Each point is reached from the start by the listed moves, each made 0, 1 or 2 times, or once backwards (-1), plus a little noise. Say if it took an odd or an even number of moves. Then give how often each move was made.
In the rows, 128 means zero.

Moves:
(1): [170  62 121  87]
(2): [155 154 139 171]
Start: [138 109 113 136]
Points:
[175 136 124 179] -> odd (0, 1)
[181  45 108  99] -> odd (1, 0)
[188 161 132 224] -> even (0, 2)

Moves:
(1): [149 116 126 131 135 117 113 135 127 134]
(2): [124 148 133 139 130 125 126 127 127 129]
(3): [121 132 142 121 121 124 132 141 118 133]
(4): [120 119 119 145 128 136 128 140 136 143]
(5): [118 116 136 128 143 119 131 120 114 126]
(6): [143 125 141 123 141 140 131 131 123 130]
(7): [135 128 125 129 127 119 155 143 121 122]
(8): [126 124 123 128 131 137 114 135 116 104]
(9): [118 126 140 117 142 120 125 142 145 128]
Start: [125 132 134 144 143 118 131 120 120 130]
Points:
[160 137 116 154 125 136  92 108 123 143] -> even (1, 0, 0, 0, -1, 0, -1, 0, -1)
[ 76 124 168 136 142  73 155 118  85 156] -> even (0, 0, 2, 0, 2, -1, 0, -1, 0)
[135 121 198 123 167 106 189 150  76 157] -> odd (0, 0, 2, 0, 1, 2, 1, -1, 0)
[ 76 138 197 112 193 126  94 115  69  69] -> odd (-1, 1, 1, -1, 2, 1, -1, 2, 1)
[ 69 163 249  99 213 116 113 134  80 103] -> even (-1, 2, 2, -1, 2, 2, -1, 1, 2)
[ 61  95 145 148 194  83 110 106 166 160] -> odd (0, 0, -1, 1, 2, -1, -1, -1, 2)
[123 109 168 122 168  72 163 197  72 108] -> even (1, 0, 2, 0, 1, 0, 2, 1, 1)

Moves:
(1): [139 115 126 128 130 119 137 137 137 130 121 132 136 140 130 128 128 127
 126 135 125]
(2): [135 149 117 121 117 140 135 142 139 122 120 114 131 140 123 135 119 133
 128 129 125]
(3): [138 131 151 134 127 121 134 127 117 125 129 134 126 124 124 124 132 120
 128 126 135]
(4): [130 141 135 149 129 126 117 138 138 124 140 135 123 134 126 137 131 130
 128 123 121]
(5): [129 129 125 125 147 121 127 127 130 118 120 128 139 132 128 132 125 124
 117 127 132]
(6): [130 126 139 131 128 146 118 124 129 122 124 137 130 135 129 120 120 123
 131 131 126]
(7): [127 121 125 132 130 147 149 130 126 138 135 133 135 129 129 129 122 121
 122 130 133]
(8): [115 124 129 137 134 122 133 151 117 119 132 126 137 121 120 134 123 118
 142 135 128]
(9): [120 129 133 118 126 124 127 129 141 119 134 115 126 133 136 127 134 124
 129 127 133]
(10): [128 129 128 120 130 128 129 130 140 143 131 133 136 134 116 123 126 128
 134 132 134]
(11): [137 126 128 123 135 116 125 147 123 132 146 134 127 131 133 133 120 134
 141 128 129]
(12): [126 133 124 126 124 123 134 135 132 127 122 144 126 120 125 125 122 134
 132 123 130]
(13): [127 125 122 139 129 131 124 118 116 126 130 128 145 137 135 129 128 134
 127 137 131]
(14): [122 125 127 126 132 123 132 118 119 119 132 132 127 147 127 134 136 118
 135 135 124]
(15): [123 134 124 133 136 127 123 127 131 141 111 129 118 130 142 113 132 125
 134 135 143]
(16): [130 126 146 129 133 131 127 129 129 129 124 135 129 117 132 142 137 128
 131 129 132]
(17): [126 126 115 124 131 141 131 129 119 126 119 126 129 124 118 111 143 148
 131 117 118]
(18): [123 129 138 126 125 132 130 125 122 129 120 132 120 129 123 130 120 142
 118 130 129]
(19): [130 126 131 136 137 125 140 123 128 128 121 124 127 119 125 133 115 135
 142 120 133]
(20): [135 130 123 134 130 132 131 131 128 122 140 126 116 115 124 121 130 125
 132 151 134]
Start: [120 126 140 118 135 102 144 136 134 122 140 143 145 136 121 121 129 117
 119 127 133]
Points:
[ 74 100 149 121 181 169 179 176 120 108 160 149 207 105 123 123  61 121
 158 176 188] -> even (-1, 0, -1, -1, 1, 2, 2, 2, 2, 1, 1, 1, 2, -1, 0, 1, 0, 1, 1, 1)
[119  82 187  95 193 109 106  85  99 115  92 167 174 145 158 133 103 207
 144 101 148] -> odd (0, -1, -1, -1, 1, 2, -1, -1, 1, 0, 2, 0, 2, 0, 0, 2, 1, 2, 2, -1)
[123 146 205 189 200 104 128 182 119 115 158 185 124 152 127 108 114 136
 218 161 175] -> even (0, 0, 1, 2, 0, 2, 0, 1, 1, 1, 2, 0, 1, 1, 2, 1, 1, 1, 2, 1)
[159 112 195  97 113 196 249 130 126 123  62 158 179 171  31  99 103 163
 142 128 126] -> odd (2, 2, 2, -1, -1, 2, 1, 0, 0, 2, -1, 0, 0, 1, -1, 1, 2, 2, 2, 0)
[156 121 161 118 143 119 229 175 175 170  68 185 119 109 114  80  92 112
 184 158 194] -> even (2, 1, 1, -1, -1, 1, 1, 0, 0, 1, 0, 2, -1, 0, 2, 1, 0, 0, 2, 1)
[119 110 114 187 218  86 206 224  65  89 206 193 170 166  82 165 113 124
 139 199 134] -> odd (1, 0, 0, 2, 2, -1, 2, 2, -1, 0, 2, 0, 1, 2, 0, 0, 1, 2, 0, 2)
[173  97 110 107  93 134 153 108 132 100 164 162 174 233 124 112 115  72
 118 202 104] -> even (2, 1, 0, -1, -1, 2, 0, -1, -1, 0, 0, 0, 1, 2, -1, -1, -1, -1, -1, 1)

Moves:
(1): [158 130 133 110 130 133 130 129 127 122 133 118 129 130 103 130 125 121
 118 137 138 124 136 142 131]
(2): [127 140 133 121 126 116 120 123 116 122 124 129 124 132 125 130 129 123
 130 134 128 122 128 127 128]
(3): [119 128 137 118 140 134 132 124 134 129 135 131 124 125 124 137 141 125
 116 142 131 128 125 144 136]
(4): [132 129 129 149 133 123 128 133 136 126 124 128 142 134 122 131 120 127
 132 129 126 126 129 127 126]
(5): [124 133 121 135 154 129 139 136 126 122 134 127 143 114 133 129 131 140
 123 123 140 129 125 126 123]
(6): [123 144 133 149 123 143 126 129 135 124 130 124 123 149 137 142 125 118
 121 119 125 145 134 123 119]
(7): [135 130 126 128 119 128 132 126 123 125 127 130 123 133 124 132 139 129
 131 127 130 120 126 121 126]
(8): [105 119 107 113 133 114 143 137 129 114 119 125 133 135 119 129 133 121
 124 127 123 130 143 126 131]
(9): [121 137 115 120 133 131 132 116 127 118 121 126 134 128 127 135 121 123
 132 129 141 149 124 121 120]
(10): [124 119 124 123 126 127 138 134 125 151 133 126 117 140 132 127 132 131
 120 130 123 111 120 132 126]
(11): [136 142 133 124 127 121 107 129 158 133 140 128 142 124 122 116 123 123
 125 134 131 126 121 132 120]
(12): [131 124 129 128 136 134 130 137 131 136 130 138 124 117 142 121 127 124
 129 136 125 120 133 129 133]
(13): [125 132 134 130 127 127 134 118 114 126 116 122 145 130 131 116 142 127
 127 136 126 136 126 118 112]
(14): [126 124 130 133 123 120 130 117 128 122 131 135 132 144 131 127 123 119
 128 117 126 120 128 130 127]
(15): [123 124 138 122 127 127 138 135 136 120 131 119 119 122 132 131 120 126
 124 136 123 131 124 131 123]
(16): [120 129 125 120 125 140 119 141 128 123 128 134 153 120 127 142 119 135
 120 131 130 132 129 129 114]
(17): [142 129 125 134 129 124 121 127 127 130 129 125 129 122 126 125 144 124
 134 132 145 135 136 136 119]
(18): [120 119 120 131 136 126 135 124 126 123 117 124 107 134 129 116 125 147
 130 132 134 129 127 128 130]
(19): [134 123 136 122 133 133 132 139 129 127 137 129 130 131 129 124 132 123
 141 135 127 130 135 137 129]
(20): [123 130 122 131 130 130 126 113 117 114 140 119 121 121 119 128 131 127
 114 147 127 137 118 130 128]
(21): [113 134 142 140 121 135 126 131 129 127 135 127 123 137 143 122 135 113
 126 128 146 133 105 134 133]
(22): [152 121 126 127 118 113 135 133 127 123 130 134 141 131 141 129 120 146
 127 132 114 132 135 119 142]
(23): [127 128 131 131 129 124 131 127 128 125 133 127 131 127 120 132 123 128
 124 132 130 130 138 117 127]
(24): [129 142 128 144 126 129 132 115 133 139 129 125 132 125 139 111 126 133
 139 131 133 116 138 137 133]
Start: [133 108 134 129 129 119 134 122 126 134 132 115 137 134 143 137 132 120
 114 131 137 123 123 110 124]
Points:
[246  81 187 158  91  47 142 129  82 175  87  96 103 156 168  90 156 155
 139 177 137  84 110 138 157] -> odd (1, 2, 0, 2, -1, -1, -1, -1, -1, 1, -1, 0, 1, -1, 1, -1, 2, 1, -1, -1, 1, 2, -1, 0)
[ 91  58 127 197 109 114 190 167 144 103  70 120  52 195 189 161 109 157
 110 102  63 155 166  30 161] -> odd (-1, -1, 0, 1, -1, 2, 1, 1, -1, -1, -1, 1, 0, -1, 1, -1, -1, 2, -1, -1, 0, 1, 1, -1)
[ 96 110 156  95  93  70 117  92 116  98 139 132 149  98 179 115  92 121
  76 218  72 101  80  82 118] -> even (-1, 2, 0, 0, -1, -1, 0, 0, 0, 0, 1, 2, 1, 1, 2, 1, -1, 0, -1, 2, 0, 1, 0, 0)
[180 162 175 147 157 112  97 119 170  96 200  38 100 161  27 193 117  62
  38 213 156 133 155 187  77] -> even (2, 2, 1, 2, 0, 2, -1, 0, -1, 1, 1, -1, -1, 0, 2, 0, 2, 0, 0, 2, -1, -1, 1, 0)
[ 28 116 143  94  74 128 145 148 143 194 134 123 124 234 159 137 224  49
 104 101 102  76  92 122 108] -> odd (-1, 0, 1, -1, -1, 1, 2, 2, -1, 2, 1, -1, 1, 0, -1, 0, -1, -1, 1, -1, 1, -1, -1, 0)
[111  62 131 105 133 106 113 141 159 128 161 122  78  76 153 111 117 187
  87 226 104 107  96 136 164] -> even (-1, 0, 1, 0, -1, -1, 0, 0, -1, 0, 1, 1, -1, -1, 1, 1, 0, 2, 0, 2, 0, 1, 0, 0)
[191 216 249 222 114 116  81 147 189  98 174  87 214 177 160 115 114 100
 113 160 205 160 130 117  70] -> even (1, 2, 0, 1, 1, 2, 0, -1, -1, -1, 2, -1, 1, 0, 1, 1, 1, 1, 1, -1, 2, 1, 2, 1)
[ 68 106 107 164 190  41 117 112 139 148 166 151 131 156 174 113 168  56
  90 157 202  87  54 144 140] -> even (-1, 2, 1, 2, 1, -1, -1, 1, 1, 2, 1, 2, -1, 2, -1, -1, 2, 0, -1, 1, 2, 0, 0, -1)
[109 172 179 155 137 126 130  36 101  75 134  58  90 162 120 144  98  62
  66 179 137 155  61 121  84] -> odd (1, 2, 0, 1, 0, 1, -1, -1, 1, 0, 0, 0, 1, 1, 2, -1, -1, 0, -1, 2, 0, -1, -1, 0)

Moves:
(1): [122 112 121 122 121 119 122 137 126 140 122 130 140 144 133 129 135 138
 121 125 128 121 136 132]
(2): [120 110 127 117 132 125 137 129 134 127 118 127 127 128 124 118 120 121
 115 125 151 120 120 133]
(3): [128 128 130 125 130 129 122 136 130 129 126 124 131 135 128 122 117 120
 131 136 127 122 125 134]
(4): [129 138 116 136 129 131 124 121 111 123 135 134 129 124 106 132 136 127
 131 137 133 132 123 131]
(5): [118 116 118 128 127 125 116 115 127 126 142 137 118 120 115 135 142 134
 134 136 126 144 131 124]
(6): [125 133 124 125 122 126 125 121 126 124 132 128 131 130 129 126 125 134
 124 118 127 136 133 130]
(7): [125 139 130 136 151 131 113 131 132 121 118 121 126 132 132 130 136 126
 127 133 132 132 122 128]
(8): [133 131 135 136 133 142 129 128 134 130 126 110 125 141 120 124 130 115
 127 135 130 123 117 131]
(9): [128 140 133 131 133 125 138 129 133 120 126 131 129 137 122 130 129 127
 134 123 125 139 133 137]
(10): [126 131 129 127 123 120 115 116 134 135 134 120 140 115 121 129 130 123
 123 138 134 117 120 124]
(11): [132 132 128 127 136 139 122 135 126 124 128 129 136 128 128 133 128 131
 132 125 137 137 135 130]
(12): [125 130 120 128 136 124 130 124 128 126 129 134 136 128 135 116 130 125
 126 129 126 126 125 140]
(13): [119 134 130 124 145 147 124 135 126 128 125 121 138 138 123 126 123 124
 133 135 122 134 134 115]
(14): [124 129 124 129 118 129 122 136 128 129 122 122 140 135 130 112 127 138
 128 120 124 121 123 128]
(15): [127 125 132 153 137 127 136 139 124 136 128 135 118 140 136 117 131 127
 133 106 130 118 116 128]
(16): [126 129 141 130 121 136 122 129 125 129 132 135 129 132 137 132 130 142
 125 133 126 120 128 122]
(17): [118 118 129 123 126 139 134 137 128 121 132 138 117 135 115 128 130 111
 121 116 120 131 139 124]
(18): [139 142 126 134 125 131 130 127 131 133 127 138 121 130 127 131 130 134
 137 120 127 126 133 122]
(19): [121 132 130 115 124 133 126 122 135 124 120 127 135 126 132 133 117 133
 137 126 119 133 138 140]
(20): [132 138 131 138 127 117 125 123 127 143 122 135 132 122 138 124 129 151
 123 127 114 134 129 135]
(21): [131 136 130 143 130 138 120 128 120 130 133 122 131 120 124 129 133 133
 128 135 139 126 144 116]
(22): [135 119 133 130 132 126 121 124 125 128 126 130 127 131 128 123 133 129
 128 123 124 125 128 129]
(23): [128 122 116 137 128 121 132 127 130 124 134 136 127 132 120 125 128 131
 129 121 116 127 123 136]
(24): [128 123 125 129 116 132 134 128 132 129 121 132 132 126 127 130 118 122
 129 124 129 133 129 123]
Start: [131 139 121 129 125 126 125 129 125 131 122 136 133 135 110 142 112 136
 132 120 125 114 133 116]
Points:
[110 146  77 109 173 108  97  96  93 169  84 203 169 150 109 142 126 233
 147 130 114 146 178 158] -> even (2, 2, 0, 2, 1, 0, 0, -1, 0, -1, 0, 1, 2, -1, 0, 0, -1, 2, 2, 2, 0, 1, 0, -1)
[117 182  92 195 157 121 112 194 115 141  68 152 215 222 173  61  69 216
 161  29  86 112 144 176] -> even (1, 0, 2, 0, -1, 2, 1, -1, 1, -1, 1, 1, 1, 2, 2, 0, -1, 0, 1, 1, 1, 0, 2, 1)
[ 96  94 104 175 110  88 176 110 151 170 139 200  80 130 114 106 140 132
 125  54  66 127 128 153] -> even (0, 0, -1, -1, 2, -1, -1, 1, 0, 0, -1, 2, -1, 0, 2, -1, 2, 0, 1, 2, 0, -1, 0, 0)
[124 181 144 121 185 143 116 128 168 155  98 112 161 183  56  88 111  50
 112 167  69 116 114 136] -> odd (0, 0, 2, 0, 0, -1, 0, 2, 2, 2, -1, 2, 2, 0, -1, -1, 2, 1, -1, 2, -1, 1, -1, 0)
[ 72 189 126 200 145 177  10 142 101 184 107  85 206 192  64 122 141 140
 113 189 102 114 117  85] -> even (2, -1, 2, 2, 1, 1, 2, 2, 0, 2, -1, 0, 2, 1, 1, 1, 1, -1, 0, 2, 1, -1, -1, 2)
[ 72 178 100 190 249 150  89 103 114 105  90 135 149 206  59  83 159 161
 154 138  63 177 100 202] -> odd (0, 1, 0, 2, 2, 0, 2, 2, 2, -1, -1, 2, 2, 1, 1, 0, 0, -1, 2, 2, 0, 1, 1, -1)
[ 62 122 154 181 211 188  99 150 143 120 103 161 129 139 117 111 107 128
 129 109 157  92 136  67] -> odd (-1, 2, 0, -1, 1, -1, 2, -1, 0, 1, 0, 1, 2, 0, 2, 2, 1, 0, 1, 0, 2, 0, 1, 1)
[109 169 112 104  88 112 117  99 161 138 109 180 191  96 156 113  74 167
 116  49  29 129 155 155] -> odd (-1, -1, -1, -1, -1, 1, 0, -1, -1, 2, 1, 2, 0, 1, 0, 0, 2, 0, 2, 2, -1, 0, 1, 1)
[153 118  81 108  92  72 143 159 163 136  87 149 223 195 142  60  62 127
 145  44 113  82 117 168] -> odd (1, 0, 2, -1, -1, 1, -1, -1, 2, 1, 1, 2, 0, 2, 0, -1, -1, 1, -1, -1, -1, 2, 1, 2)
[ 85 135 127 199 138 163 137 192 154 134 111 167  77 205  63 103 126 115
 151  46 127 124 142  55] -> odd (0, 1, 1, -1, 2, 0, 1, 0, 2, 0, -1, -1, 1, 2, 2, 0, 2, 2, -1, 0, 1, -1, 0, 1)
